Each row is a point. Examples show where two turns around zero, p and q, send a point. Where does a point land after both, in the order given? Backwards means that the second turn is done in reverse. Each puzzle has new turns, and all numbers are rounded.
(in the rows, 128 means zero)

Turn p:
[153 132] -> [151 139]
[84 93] -> [96 82]
[147 158] -> [138 162]
Turn q:
[104 154] -> [103 103]
[150  76] -> [179 152]
[130 154] -> [102 129]
Where do these land?
p, then q: [170 107] -> [135 174]
q, then p backwards: [ 90 163] -> [ 85 100]
p, then q backwards: [124 114] -> [113 128]

Turn p:
[ 82  87 105 148] -> [124 143 166 183]
[127 139  94 147] -> [108 144 157 116]
[165 171 135 113] -> [129 124 105  74]
[111 106 118 181] -> [ 83 138 146 164]
[168 129 145  91] -> [152  90 109  99]
[116 136 172  88] -> [171 128  85 132]
Turn q:
[161 134  91 181] -> [155 111 110 191]
[130 157  86 114] -> [157 161 150 147]
[135  98 134 102] -> [140 108 136  96]
[114 100 170  93] -> [105 113 134  71]
[ 81 177 107 124] -> [121 198 127 138]
[125  89 145 164] -> [121  94  84 125]
[150 141 164 119] -> [ 96 109 154 128]
Where do these land?
q, then p: [103 102 113  89] -> [164 110 121  91]
p, then q: [120 139 151 132] -> [145 143 128 143]
p, then q: [108 111 130  81] -> [132  85 145 155]
p, then q: [142 115 117 204] -> [101 172  75 101]
q, then p backwards: [150 202 127 145] -> [ 78  91 108 173]
p, then q: [145  99 130 117] -> [135 100 111 117]

Turn p:
[ 93 127 112 150 139 102] -> [ 90 142 159 135 133 119]
[129  88 116  81  92 104] -> [116 171  81 144 107 159]
[140 109 117 126  87 160] -> [127 131  81  96 121 120]
[ 89 132 166 153 170 127] -> [139 139 197 111 139 129]
[141 148 133 149 190 141] -> [144  89 168 132 169 132]
[211 152 132 154  92 147] -> [172  91  72 139 139  72]
[ 92 140 121  83 126 114] -> [108 133 139 139  87 165]
Turn q:
[146 128 118 127 147 166] -> [125 150 133 118  91 145]
[165 108 180 128 122  75] -> [139 145 129  94 204 136]
[ 68 108  96  68 113 170] -> [111 100 190 193  90 133]
[164 152  86 133  84 132] -> [187 121  97 145 110 150]
[108 107 117 168 126  98] -> [140 104 126 107 137  81]
[129 132 141 120 152  91] -> [116 151 122 131 160 108]
[116 162 158 152 151 164] -> [ 78 124  99 108 104 144]
Where do these land?
q, then p backwards: [144 103 117 124 111 132] -> [127 135 159 123 144 136]
q, then p: [113 122 140 173 133  71] -> [106 143 138 182 150 167]
p, then q: [129 143 143  72 134 117] -> [148 104 124 101 100 163]
p, then q backwards: [160 158 157 111 122 144] -> [135 126  89 146  89 129]
q, then p: [169 143  99 121 158 166] -> [129  92 102 122  82  96]
q, then p: [139 167 109 122 113 129] -> [106 108 107 119 146 105]
p, then q: [ 42  59 132 174 126 137] -> [ 46 137 107 205 154 151]
